Each row is a point. Any point is a mix of the corners, with weights that add up to 1. It lies inside the corners' shape when no weight is negative. Say inside or outside, and name the corners with a negative weight.

Corners:
(1): 45,47,4
(2): 17,2,23
(3): -27,1,-1
(4): -18,-60,-46
Points:
0,6,8 -> inside
-6,-13,-16 -> inside
31,26,-4 -> inside
10,43,24 -> outside (4)
30,1,5 -> outside (3)

Corners:
(1): -26,13,-22,31
(2): -20,11,20,-4
(3): 60,-24,15,19
(4): 51,17,16,-25
(5): -42,-8,-26,1
Points:
-18,11,-17,24 -> inside
39,-15,13,14 -> inside
-35,-3,-6,8 -> outside (4)
7,2,5,-16 -> outside (1)
21,10,23,-4 -> outside (5)
11,-9,0,21 -> outside (4)

Corners:
(1): -5,-8,-10,-3,29,9,-20,7
(2): 1,-11,-15,-6,-6,-4,21,2
(3): -13,-6,-22,-23,-9,-15,14,31
(4): -13,-15,12,-34,17,-19,-10,-3
(5): -19,-11,5,-19,-20,14,-25,-13
(6): 37,-2,27,-7,-1,16,-24,17
(7): 60,19,-24,-12,-21,-24,-20,15
(8): 4,40,43,-26,7,-12,10,22
(9): -20,-14,11,0,-24,-25,-12,-14
Points:
-5,-6,7,-15,-11,2,-15,0 -> inside
-6,-5,-7,-20,2,-10,0,16 -> inside
-3,-2,3,-11,-18,2,-22,-2 -> outside (2, 4)
-1,-6,-6,-9,12,0,-7,6 -> inside
-6,3,19,-24,-18,-33,2,-15 -> outside (1, 3, 6)

Corners:
(1): -24,-23,17,4,5,-43,-1,17,-58
(2): -5,32,12,35,-37,-31,-11,0,-51
(3): 4,-18,-13,-33,13,44,10,3,0
(4): -11,-10,-15,-1,10,20,-3,-41,20
(5): 6,-12,26,-4,23,20,21,-5,15
(6): -16,-2,-18,-38,6,16,13,-3,42
(7): 23,4,45,-16,-14,-34,-22,6,-60
(8): -10,-25,8,-22,-15,26,35,-33,0
(9): 13,-53,-24,-29,-3,14,30,-5,39
(10): -35,-3,26,21,-50,-14,-46,12,-35
Points:
-7,5,34,7,-21,-34,-15,11,-54 -> outside (3, 4, 9)
-10,-7,2,-3,-17,-7,-2,-2,-22 -> outside (5)
-4,-9,3,-13,-11,13,4,-9,3 -> outside (1)
-12,-20,-7,2,-2,19,6,-8,-8 -> outside (6, 7)
-5,-16,9,-5,-6,0,0,1,-19 -> outside (6)
-2,-15,17,-4,-15,-15,-6,10,-12 -> outside (3, 4, 8)

Corners:
(1): 12,1,-33,-22,-14,-1,15,-15,26,-14,-10
(2): 26,12,10,46,-3,6,-15,31,-42,34,-28
(3): -12,34,-43,-14,17,-22,35,7,-9,-27,12
(4): 8,15,-30,-6,34,-1,-8,-9,10,5,2
(5): -14,12,3,6,-11,7,-6,-2,25,-15,-12
(6): -52,-45,57,27,-48,21,-36,-46,-3,45,-13
(7): 20,15,-9,-2,-7,-3,9,3,27,24,8
(8): -2,-24,25,7,-23,-11,8,-39,25,-7,-4
(9): -19,-20,21,16,-36,26,-24,-14,0,-11,27
(10): 6,6,-29,-19,9,-40,7,26,15,-20,16
(11): -5,-13,-28,49,14,14,2,18,-7,34,0
(12): 3,22,-60,8,9,-33,-8,-7,10,-17,13
Points:
8,5,-2,18,-5,-1,-5,5,-5,9,-11 -> inside
3,3,-7,11,0,3,-8,-2,1,6,2 -> inside
-1,9,-24,-2,0,-8,8,-2,16,-15,9 -> outside (2, 6)
-3,1,6,-4,-18,-20,13,-21,16,-11,-9 -> outside (4, 9, 11)
-6,9,-23,-19,-2,-15,5,-13,21,-19,12 -> outside (2, 11)
-6,-7,11,19,-17,1,-24,-10,0,11,2 -> outside (1, 3, 11)
6,2,-10,2,-9,-2,4,-6,17,8,1 -> inside

Corners:
(1): 27,1,-60,-7,-25,12,-7,3,-51,-2,0,11,-19,29
(2): 21,1,-20,4,4,12,-7,1,-19,-4,16,35,-21,32
(3): 33,17,-47,54,30,0,-14,-10,-27,-19,-23,32,-11,7
(4): -7,23,2,-9,9,-11,-19,17,1,30,0,16,44,-12
(5): -13,-8,21,5,-17,5,18,18,1,3,-26,-23,7,0
(6): 2,-9,-5,19,-27,15,45,-4,-5,8,-23,3,11,7
(7): -3,13,22,0,12,5,37,-10,-19,0,-14,-5,-1,-9
(8): -28,35,-20,15,14,-5,-35,44,-17,28,25,37,14,-31
(9): 38,5,-39,10,-3,29,-5,-12,-11,-28,1,19,-21,-2
(10): -14,24,5,-6,-13,23,31,-8,8,5,-31,-25,8,21
(11): -15,-3,23,-6,-21,18,27,-25,-12,7,-52,14,-10,6
(12): -34,-15,5,-7,-33,-9,42,-26,7,-12,-20,-6,-1,5
(13): 4,13,26,7,-23,-17,40,-20,12,6,-24,-18,-23,-9
(14): -20,-18,37,16,-30,15,24,-32,3,10,-7,-34,10,5
(15): -21,57,-3,9,-20,-11,-36,51,-53,10,24,32,23,4
Points:
4,12,-13,3,-5,5,-1,2,-18,1,-7,9,-2,4 -> outside (6)
-14,16,9,5,-8,3,1,5,-13,8,-10,11,6,-2 -> outside (1, 6)
0,10,3,7,-11,3,17,-4,-4,2,-15,-2,-5,5 -> inside
5,-10,4,-4,-20,15,30,-18,-3,-4,-22,-5,-9,17 -> outside (3, 8, 15)
5,10,-14,6,-9,9,7,-8,-19,0,-7,12,-4,10 -> outside (5)
-10,18,-4,12,-2,-4,-6,7,-14,10,2,28,7,-13 -> outside (1, 5, 10)
-9,12,4,6,-14,2,7,11,-15,3,-10,2,6,2 -> inside
